Each row is a point. Before rounding, the points of a table are all equally far from one centre. They may lie mostly on one side of it. Where is the centre, to within rounding?
(in the rows, 128 means zero)

Points, 7 rows:
[[115 168]
 [136  54]
 [171 104]
 [106  49]
 [156  69]
 [116  49]
 [167 131]]
Centre: [112 108]

Points (13 x 8):
[[ 81 137 147 111 158 194 160  77]
 [143  45 160  66 160 130 100  81]
 [151  47 173  81 115 137 120 127]
 [ 84  91 110  51 186 143 175  68]
 [143 115 100  94 185 184 133 105]
 [127  31 104 135 109 109 123  99]
 [ 68  53 163  75 159 152 160  36]
 [150  49 186  68 128 100 177  56]
 [ 97 123 136  96 125 189 142  25]
 [144  94 164  92  76 165 148 125]
 [ 56  57 134 135 136 147 198  51]
 [ 74 102 154  81 119  95 137 106]
 [ 91  85 161  93 127 196 213 105]]
Centre: [126  81 137 107 139 143 162  79]

Points, 25 rows:
[[ 56 147 137 131 119 106  70  54 193 144 107 189 197 192 107 135 163 171]
 [ 50 112  78 163 194 126  83  64 106 109 111 164 192 147 111 169 110 187]
 [ 86 165  99 183 157  85  62 122 110 131 105 104 137 173  59 152 131 168]
 [ 76 129 148 172 134  30  27  97 161 103  84 145 165 158  79 153 118 135]
 [ 85 175 140 184 177  69  50  75 160  79 155 134 166 192 109 190 144 147]
 [ 60 122  87 204 205  50 108 154 159  71 137 181 196 141  70 150 141 185]
 [ 97 151 128 131 173 117 100  73 126 101 176 233 142 170  99 116  95 112]
 [ 96 193  98 150 147  87  87  68 172  80 110 118 191 164 120 213 203 165]
 [ 70  86 140 190 109  84  56 114 183 114  70 183 153 170 102 186 101 136]
 [ 97 127 122 184  94 117  78  71 163 127  90 216 167 186 101 161 150 214]
 [110 139 100 202 159  87  20  76 150 107 124 156 192 158  96 178 164 106]
 [130  87 140 184 126  66  73  68 220  88 109 199 150 160 108  89 149 208]
 [ 79 151 213 164 131  77 113  72 184  93 127 160 125 195  95 156 137 138]
 [ 51 113 158 139 117 132  33  93 168  88 161 152 189 134 117 146 101 153]
 [ 86 133 158 187 204 117  90  80 204 115  83 209 155 157  67 156  94 194]
 [ 58 184  77 191 216 118 118  88 185  84 111 146 147 176  63 122 142 177]
 [136  89 123 183 180 159 107 155 210  57 127 162 110 155  56 116 148 182]
 [115 137  78 127 140 107  42 121 104 134 116 170 213 167  90 166 115 182]
 [ 57  80 153 210 162  55  95  70 211  89  82 151 135 113 116 116 130 165]
 [ 88 104  79 142 225  71  72 145 144 103  74 126 170 144 147 115 163 129]
 [ 89 152 108 188 187  77  52  87 159  58 137 202 212 173 135 123 145 166]
 [148 121 172 166 157 127 104 105 141  46  84 162 164 135  65  87 189 179]
 [104  61  80 107 166  63 110  85 121 143  98 139 113 151  80 167 198 180]
 [ 91 128 115 216 186 160  96  62 161  56 141 165 128 115 126 208 143 162]
 [ 91 185 108 122 115 124  97  67 136  87 111 124 150 202  73 175  99 176]]
Centre: [112 127 109 141 151  96 113 105 174  98 122 163 150 129 103 149 143 154]
